Each row is a point. Examples show where two turns around zero, p and q, send a point. Write where each new point lands after one turn and then the other. Backwards means that the second turn is done in reverse. Each puzzle has new turns, and all numbers are rounded.
In the rows, zero is written as 128.

Turn p:
[152 165  73] => [ 90 114  70]
[ 99 113 139] => [126 146 157]
[128 101 142] => [138 117 155]
[133 133 158] => [158 134 130]
Turn q:
[159  99 118] => [102  96 142]
[ 70 134 165] => [133 177  79]
[152 159 145] => [130 152 163]
[144 161 100] => [162 119 158]
[115 111 109] => [132 107 109]
[127 104 131] => [110 118 116]
Where do these land?
p, then q: [145  94 100] => [102 124  89]
p, then q: [110 119 101] => [138 145 101]
p, then q: [154 170 126] => [152  87 140]
q, then p: [147 121 166] => [130 171 129]
p, then q backwards: [ 83 136 146] => [132 162 163]

Turn p:
[131 104 110 138 154 102] => [151 131 158 133 144 102]
[124 133 152  95 116 151] => [122 137  94 100 122 145]
[130 132  92 148 113  89] => [146  92 165 150 120 127]
[112  90 155 165 128  94] => [149 171 173 140 106 129]
[115  86 126 157 120 138] => [109 150 167 116 113 115]
[160 144 158  83 117 173] => [105 133  77  94 154 165]
[134 170  98 159 146 113] => [126  98 129 183 138 113]
[118 165 133  79 129 163] => [118 111  62 108 127 129]
Turn q:
[104 119  92 123 164 133] => [135 130 131 124 181 150]
[173 162 148 159 148 140] => [138 135 152 189 104 122]
[146 156 106  91 117 113] => [127 122  75 147 132 121]
[ 97 104 131 114  80 154] => [151 127 120  68 116 109]
[137 165 118 138  94  70] => [106 141  81 142  86 164]
[111  83 140 129 146 148] => [124 114 167  99 150 117]
[119 126 126  90 167 143] => [120 130 127 134 178 102]
[158  98 153 161  86 130] => [133  96 153 115  69 127]
[108 139 139 147 149 121] => [117 156 147 133 134 141]
Where do these land?
p, then q: [153  87 135 144 163 116] => [ 97 156 138 172 131 113]
p, then q: [113 126 127  86  96 113] => [144  87 106 117 127 101]
p, then q backwards: [ 91 114 132 137 160 175] => [112 149 178  89 118 119]
q, then p: [168  88 153 156 142 163] => [144 187 154 118 124 167]
q, then p backwards: [ 99 156 117 163 114 101] => [129 125 184 129 102 130]
q, then p: [146 129 118 101 125 105] => [126 116 151 122 118  99]
q, then p: [166 147 100 125  99 136] => [106 105 174 122 146 137]
q, then p: [ 88 177 141 111 124 116] => [131  81  97 164 120 119]

Turn p:
[ 92 124 137 161 130 141 112 163 168] => [ 75 104 158 104 103 142 132 129 136]
[137 139 167  86 151 103 110 141  86] => [166 167 129 133  91 123 103 134  84]
[110 117 103 154  78 145 120  78 142] => [ 96 102 102 161 158 141 151  86 149]
[ 92  99  98 137 108 166 159 118 125] => [105 121 141 150 159 135 188 132 139]
[137 172 137 125 160  88 132 137 109] => [154 125 100  97 112 118 104 152  93]
[167 161 177 132 164 131 124 166 105] => [163 121 141 126  75 110  86 172 120]
[145 135  80 121 115 125  98 125 128] => [157 116 122 113 146 161 128  98 141]
[154 150 152  81 125 111 150 138 125] => [148 175 108 129 122 131 100 160 129]
[108 103 133 124 161 161 135 109 162] => [ 94 124 172 139 164 117 121 135 119]
[138  81  95 158  89 108 140 106 130] => [123 126 107 125 149 101 167  83 169]
Turn q:
[127 123 102 110 103 123 106 109 204] => [144 128 108 148  99 102 169 192 123]
[142 160  98 143 126 131 140 154  93] => [ 82 131 113 127 147 154  96 126 122]
[148 138 155 121 142 163 110 109 162] => [167 130 119 138 145 123 141 148 173]
[123 138 147 128 102 122 112 131 102] => [141 132 150 116 129 148 103 135 113]
[ 74 144 192 104 147 110 108 130 207] => [162 153 192 116 134 112 213 163 151]
[139 126 114 178 145 127 102 134  84] => [118 110 127 138 177 118  86 109 103]
[158 140 100 124 133 107 135 102 104] => [105 142 113 134 114 105  85 127 133]
[ 99 141 102 122 121 147 170 102  85] => [107 158 123 165 103 160 109  88 121]
[132  93 149 145 123 126 174 147 113] => [132 126 109  90 124 138 139  79 113]
[137  76 120 105 138 125 123 163 125] => [120  69 126 109 108 120 140 113 128]
Where do these land?
p, then q backwards: [141  74 138 146 134 117 121 179 135] => [120 122 165  82 154  87 144 118 133]
q, then p backwards: [109  90 126 153 143 115  76 165 152] => [106 125  97 167 180 152 145 107 106]
p, then q backwards: [158 112 141 145 148 122  82 151 128] => [131  99 155  96 131 109 121 111  91]
p, then q backwards: [ 95 113 130 162 171 113  99 140 156] => [120 104 130 121 138  75 127 169  97]
q, then p: [150 137 116 140 113 119 168 113 118] => [139 114 106 125 144 169 131 118 113]
p, then q backwards: [142 109 117 102 149 170 143 104 124] => [103 152 141 151 148 141  86 114 132]
q, then p: [128 126 151 117 163 139 122 164 161] => [103 159 147 114 153 102 125 158 135]
q, then p backwards: [133 128 160 136 109 167 140 109 134] => [155 138 101  99 106 122 121 133 105]
q, then p backwards: [130 159 118 126 127 166 153 126  92] => [131 142 130 100  86 138 103 115 156]
q, then p: [144 164 117 111 135 121 151  83 125] => [105 101  98 106 119 165 107 123 131]
q, then p backwards: [ 97 178  80 104  60  79 125 104 133] => [ 84 155 212  82 143 138 146 166 121]
q, then p backwards: [108 146 143  95  85 108 157  97  78] => [129 128 170  84 125 116  74 170 133]
